Each row is a point. Each copy is the shape, with its points in the same order, stretched, turned, moved and blurred by noise. Some copies are also mirrored. Which?

Shape:
|  0.029 |  0.017 | -0.010 |
| -0.003 | -0.072 |  0.034 |
| -0.013 |  0.031 | -0.013 |
|  0.002 |  0.037 | -0.021 |
| -0.055 | -0.033 |  0.044 |
|  0.013 | -0.014 | -0.036 |
Copy 1 (6 x 3):
| -0.052 |  0.021 | -0.025 |
|  0.052 | -0.060 | -0.007 |
| -0.029 |  0.014 |  0.013 |
| -0.047 |  0.028 | -0.006 |
|  0.090 | -0.047 |  0.018 |
| -0.057 | -0.019 |  0.011 |
Copy 1 is: only turned
Copy 2, 6 rows:
| -0.019 | -0.024 | -0.014 |
|  0.047 | -0.042 |  0.047 |
| -0.002 |  0.019 | -0.026 |
| -0.018 |  0.011 | -0.027 |
|  0.068 |  0.005 |  0.002 |
| -0.012 | -0.012 |  0.032 |
Copy 2 is: only turned
Copy 3:
| -0.029 |  0.010 |  0.008 |
|  0.072 |  0.032 |  0.045 |
| -0.015 | -0.024 | -0.013 |
| -0.032 | -0.018 | -0.016 |
|  0.069 | -0.014 |  0.034 |
|  0.007 |  0.011 | -0.021 |
Copy 3 is: only turned

Shape (10 x 4):
| -0.044 |  0.039 |  0.020 |  0.021 |
|  0.016 |  0.054 | -0.016 |  0.002 |
|  0.009 |  0.029 |  0.029 | -0.028 |
| -0.005 |  0.014 |  0.024 | -0.071 |
|  0.006 | -0.051 | -0.010 |  0.002 |
| -0.025 | -0.016 |  0.026 |  0.002 |
| -0.016 | -0.041 | -0.002 |  0.024 |
|  0.055 | -0.066 |  0.004 | -0.001 |
| -0.026 |  0.028 |  0.013 | -0.058 |
|  0.029 | -0.027 | -0.016 |  0.021 |
Copy 1 (10 x 4):
| -0.043 | -0.041 |  0.010 | -0.023 |
|  0.038 | -0.042 | -0.016 | -0.033 |
|  0.020 | -0.044 | -0.033 |  0.028 |
|  0.038 | -0.037 | -0.014 |  0.068 |
|  0.007 |  0.068 | -0.025 |  0.015 |
| -0.032 |  0.000 | -0.013 |  0.019 |
| -0.024 |  0.056 | -0.006 | -0.002 |
|  0.025 |  0.081 | -0.078 |  0.027 |
|  0.031 | -0.051 |  0.010 |  0.053 |
|  0.023 |  0.052 | -0.036 | -0.024 |
Copy 1 is: mirrored
Copy 2:
|  0.003 | -0.018 | -0.025 |  0.037 |
|  0.044 | -0.002 | -0.055 | -0.002 |
|  0.040 |  0.006 |  0.028 | -0.002 |
|  0.040 |  0.037 |  0.069 | -0.005 |
| -0.027 |  0.003 |  0.003 | -0.054 |
| -0.016 | -0.006 |  0.022 | -0.001 |
| -0.040 | -0.010 | -0.013 | -0.027 |
| -0.009 | -0.007 |  0.024 | -0.087 |
|  0.034 |  0.038 |  0.036 |  0.011 |
| -0.005 | -0.012 | -0.032 | -0.052 |
Copy 2 is: only turned

Shape:
|  0.034 | -0.005 |  0.008 | -0.006 |  0.005 | -0.069 |
|  0.013 | -0.007 | -0.053 | -0.031 |  0.053 |  0.003 |
|  0.004 |  0.012 |  0.049 |  0.008 |  0.039 |  0.065 |
|  0.018 | -0.016 | -0.020 | -0.027 | -0.051 | -0.056 |
|  0.034 |  0.005 | -0.009 | -0.004 | -0.006 | -0.036 |
|  0.057 | -0.019 | -0.024 |  0.054 | -0.002 | -0.068 |
|  0.050 | -0.006 |  0.012 | -0.005 |  0.011 |  0.057 |
|  0.012 | -0.003 | -0.020 |  0.031 | -0.057 | -0.042 |
| -0.017 | -0.003 |  0.045 |  0.009 | -0.034 | -0.040 |
|  0.004 |  0.004 |  0.013 | -0.022 |  0.040 | -0.007 |
|  0.005 |  0.054 |  0.053 |  0.018 |  0.024 |  0.056 |
|  0.020 |  0.042 |  0.016 | -0.006 | -0.054 | -0.008 |
Copy 1 (12 x 6):
|  0.087 |  0.034 |  0.025 | -0.021 |  0.005 | -0.037 |
| -0.013 |  0.012 | -0.027 | -0.044 | -0.052 | -0.038 |
| -0.026 |  0.005 |  0.029 |  0.036 | -0.041 |  0.037 |
|  0.051 |  0.003 | -0.001 | -0.022 |  0.031 | -0.055 |
|  0.057 |  0.010 |  0.003 | -0.023 |  0.005 | -0.018 |
|  0.074 |  0.045 |  0.003 | -0.077 |  0.038 |  0.008 |
| -0.015 | -0.031 |  0.030 | -0.014 | -0.034 |  0.028 |
|  0.041 |  0.020 | -0.016 | -0.026 |  0.068 | -0.007 |
|  0.049 |  0.035 |  0.029 |  0.032 |  0.038 | -0.021 |
|  0.021 |  0.022 |  0.010 |  0.010 | -0.042 | -0.025 |
|  0.008 | -0.010 |  0.008 |  0.050 | -0.020 |  0.058 |
|  0.054 | -0.032 | -0.007 |  0.021 |  0.036 |  0.001 |
Copy 1 is: only turned
Copy 2, 12 rows:
|  0.046 | -0.037 |  0.026 |  0.006 |  0.059 | -0.035 |
| -0.022 | -0.045 | -0.033 |  0.035 |  0.010 | -0.002 |
| -0.002 |  0.068 | -0.071 | -0.002 | -0.018 |  0.039 |
|  0.048 | -0.031 |  0.055 |  0.000 |  0.022 | -0.073 |
|  0.030 | -0.019 |  0.017 |  0.010 |  0.021 | -0.011 |
|  0.019 | -0.035 |  0.045 | -0.032 |  0.037 |  0.016 |
| -0.019 |  0.064 | -0.036 |  0.003 | -0.016 |  0.018 |
|  0.044 | -0.019 |  0.052 | -0.031 | -0.013 | -0.009 |
|  0.073 |  0.007 |  0.012 | -0.030 |  0.019 | -0.048 |
|  0.019 | -0.009 | -0.037 |  0.018 |  0.020 | -0.010 |
|  0.020 |  0.063 | -0.071 |  0.006 | -0.040 |  0.072 |
|  0.055 |  0.018 |  0.019 |  0.009 | -0.025 |  0.007 |
Copy 2 is: mirrored
Copy 3 (12 x 6):
|  0.010 |  0.020 |  0.023 | -0.030 |  0.048 | -0.020 |
|  0.014 | -0.028 |  0.042 |  0.008 | -0.042 | -0.021 |
| -0.019 | -0.068 | -0.034 |  0.030 |  0.002 | -0.043 |
|  0.005 |  0.048 |  0.014 |  0.011 |  0.027 |  0.006 |
|  0.018 |  0.011 |  0.011 | -0.022 |  0.014 | -0.021 |
| -0.005 |  0.026 |  0.033 | -0.097 |  0.021 |  0.001 |
| -0.032 | -0.015 | -0.023 |  0.040 | -0.018 | -0.060 |
|  0.002 |  0.036 | -0.008 | -0.042 |  0.021 |  0.031 |
| -0.004 | -0.003 | -0.024 | -0.003 |  0.069 |  0.010 |
|  0.009 | -0.033 |  0.011 |  0.012 |  0.020 | -0.026 |
|  0.008 | -0.064 | -0.064 |  0.008 |  0.018 | -0.044 |
|  0.022 |  0.022 | -0.044 |  0.014 |  0.036 | -0.013 |
Copy 3 is: only turned

Shape (14 x 8):
|  0.026 | -0.028 | -0.019 |  0.056 | -0.013 | -0.018 |  0.015 |  0.004 |
| -0.040 | -0.011 |  0.007 | -0.026 |  0.028 |  0.003 | -0.016 | -0.006 |
| -0.033 |  0.018 |  0.029 |  0.006 | -0.022 |  0.038 | -0.027 | -0.024 |
| -0.029 | -0.025 |  0.031 |  0.008 |  0.005 | -0.012 | -0.009 | -0.019 |
| -0.049 | -0.011 |  0.012 | -0.004 | -0.009 |  0.029 |  0.008 | -0.060 |
| -0.043 |  0.009 |  0.022 |  0.001 |  0.037 |  0.041 | -0.001 | -0.006 |
|  0.019 |  0.018 | -0.059 | -0.024 |  0.042 | -0.052 | -0.032 |  0.065 |
|  0.008 | -0.014 |  0.030 |  0.008 | -0.012 |  0.018 |  0.024 | -0.023 |
|  0.021 | -0.041 | -0.048 |  0.049 |  0.005 | -0.001 | -0.007 |  0.032 |
| -0.004 | -0.030 | -0.012 |  0.009 | -0.038 | -0.040 |  0.005 |  0.022 |
|  0.046 |  0.026 | -0.047 | -0.057 |  0.029 | -0.037 | -0.027 |  0.025 |
|  0.019 | -0.049 |  0.003 |  0.042 | -0.028 | -0.022 | -0.020 | -0.037 |
| -0.012 | -0.027 |  0.024 | -0.024 |  0.000 |  0.042 | -0.017 | -0.006 |
|  0.017 | -0.020 |  0.022 |  0.020 | -0.012 | -0.034 | -0.014 | -0.011 |
Copy 1, 14 rows:
|  0.050 |  0.045 | -0.006 | -0.007 |  0.048 |  0.051 | -0.026 |  0.036 |
| -0.050 | -0.064 |  0.013 |  0.007 | -0.015 | -0.019 | -0.016 |  0.024 |
|  0.000 | -0.024 |  0.004 | -0.073 | -0.044 | -0.021 | -0.004 | -0.029 |
| -0.037 | -0.030 | -0.019 | -0.035 |  0.009 |  0.005 | -0.019 |  0.006 |
| -0.018 | -0.044 | -0.018 | -0.049 |  0.020 | -0.038 | -0.029 | -0.056 |
| -0.011 | -0.046 | -0.020 | -0.009 | -0.040 | -0.055 | -0.009 |  0.027 |
|  0.010 | -0.068 |  0.094 |  0.074 | -0.049 |  0.086 | -0.015 |  0.111 |
|  0.011 | -0.001 | -0.042 | -0.021 |  0.013 | -0.016 |  0.006 | -0.035 |
|  0.046 |  0.045 |  0.043 |  0.015 |  0.036 |  0.042 | -0.051 |  0.082 |
| -0.001 |  0.004 |  0.054 | -0.005 |  0.046 |  0.031 | -0.005 |  0.013 |
|  0.007 | -0.096 |  0.064 |  0.071 | -0.048 |  0.106 | -0.012 |  0.040 |
|  0.007 |  0.026 | -0.011 | -0.054 |  0.050 |  0.072 | -0.054 | -0.012 |
| -0.033 | -0.022 |  0.008 | -0.015 | -0.030 | -0.025 | -0.018 | -0.016 |
| -0.003 | -0.014 | -0.017 | -0.031 |  0.011 |  0.064 | -0.014 |  0.002 |
Copy 1 is: only turned
Copy 2:
|  0.042 | -0.021 |  0.031 |  0.014 |  0.000 |  0.018 |  0.038 | -0.020 |
| -0.013 | -0.022 |  0.006 | -0.043 | -0.005 | -0.055 | -0.030 |  0.017 |
| -0.044 |  0.017 |  0.021 | -0.020 | -0.016 |  0.031 |  0.004 |  0.053 |
| -0.022 | -0.024 |  0.036 | -0.033 | -0.020 | -0.024 |  0.003 |  0.016 |
| -0.042 |  0.003 |  0.042 | -0.055 | -0.016 |  0.009 | -0.004 |  0.010 |
| -0.028 |  0.003 | -0.002 | -0.074 | -0.006 | -0.041 |  0.011 |  0.055 |
|  0.098 | -0.045 | -0.047 |  0.012 |  0.030 | -0.056 | -0.044 | -0.033 |
| -0.022 | -0.003 |  0.032 | -0.010 | -0.007 |  0.006 |  0.023 | -0.006 |
|  0.060 | -0.010 |  0.026 |  0.010 |  0.027 | -0.009 |  0.026 |  0.001 |
|  0.024 | -0.013 |  0.047 |  0.021 | -0.029 |  0.000 | -0.017 | -0.031 |
|  0.080 | -0.044 | -0.057 |  0.040 |  0.058 | -0.032 | -0.047 | -0.075 |
|  0.004 | -0.040 |  0.052 |  0.026 |  0.010 |  0.038 |  0.030 | -0.007 |
| -0.024 |  0.010 |  0.023 | -0.016 |  0.014 | -0.021 | -0.001 |  0.030 |
| -0.001 | -0.034 |  0.019 |  0.020 | -0.012 |  0.009 |  0.012 | -0.015 |
Copy 2 is: only turned
Copy 3 (14 x 8):
| -0.043 |  0.036 |  0.041 | -0.003 |  0.049 | -0.001 | -0.054 | -0.007 |
|  0.030 | -0.007 |  0.002 |  0.015 | -0.006 |  0.047 |  0.035 |  0.006 |
|  0.038 | -0.030 |  0.005 | -0.023 | -0.039 |  0.052 | -0.012 |  0.008 |
|  0.013 | -0.013 |  0.013 | -0.001 |  0.017 |  0.065 | -0.006 | -0.003 |
|  0.039 |  0.001 |  0.042 | -0.023 |  0.003 |  0.082 |  0.034 |  0.029 |
|  0.030 | -0.003 | -0.024 |  0.010 | -0.034 |  0.053 |  0.017 |  0.038 |
| -0.037 |  0.050 |  0.000 |  0.080 | -0.014 | -0.069 |  0.004 | -0.045 |
|  0.001 | -0.022 |  0.004 | -0.027 |  0.025 |  0.037 | -0.011 |  0.023 |
| -0.041 |  0.044 |  0.050 |  0.052 |  0.025 | -0.031 | -0.044 |  0.006 |
| -0.047 | -0.004 |  0.030 |  0.011 |  0.022 |  0.019 | -0.017 | -0.019 |
| -0.005 |  0.020 |  0.017 |  0.044 |  0.020 | -0.069 |  0.032 | -0.037 |
| -0.002 |  0.009 |  0.073 | -0.005 |  0.080 |  0.028 | -0.053 | -0.013 |
|  0.024 | -0.042 |  0.001 |  0.008 |  0.002 |  0.024 |  0.001 |  0.035 |
| -0.009 | -0.003 |  0.024 | -0.010 |  0.043 |  0.020 | -0.039 | -0.033 |
Copy 3 is: only turned
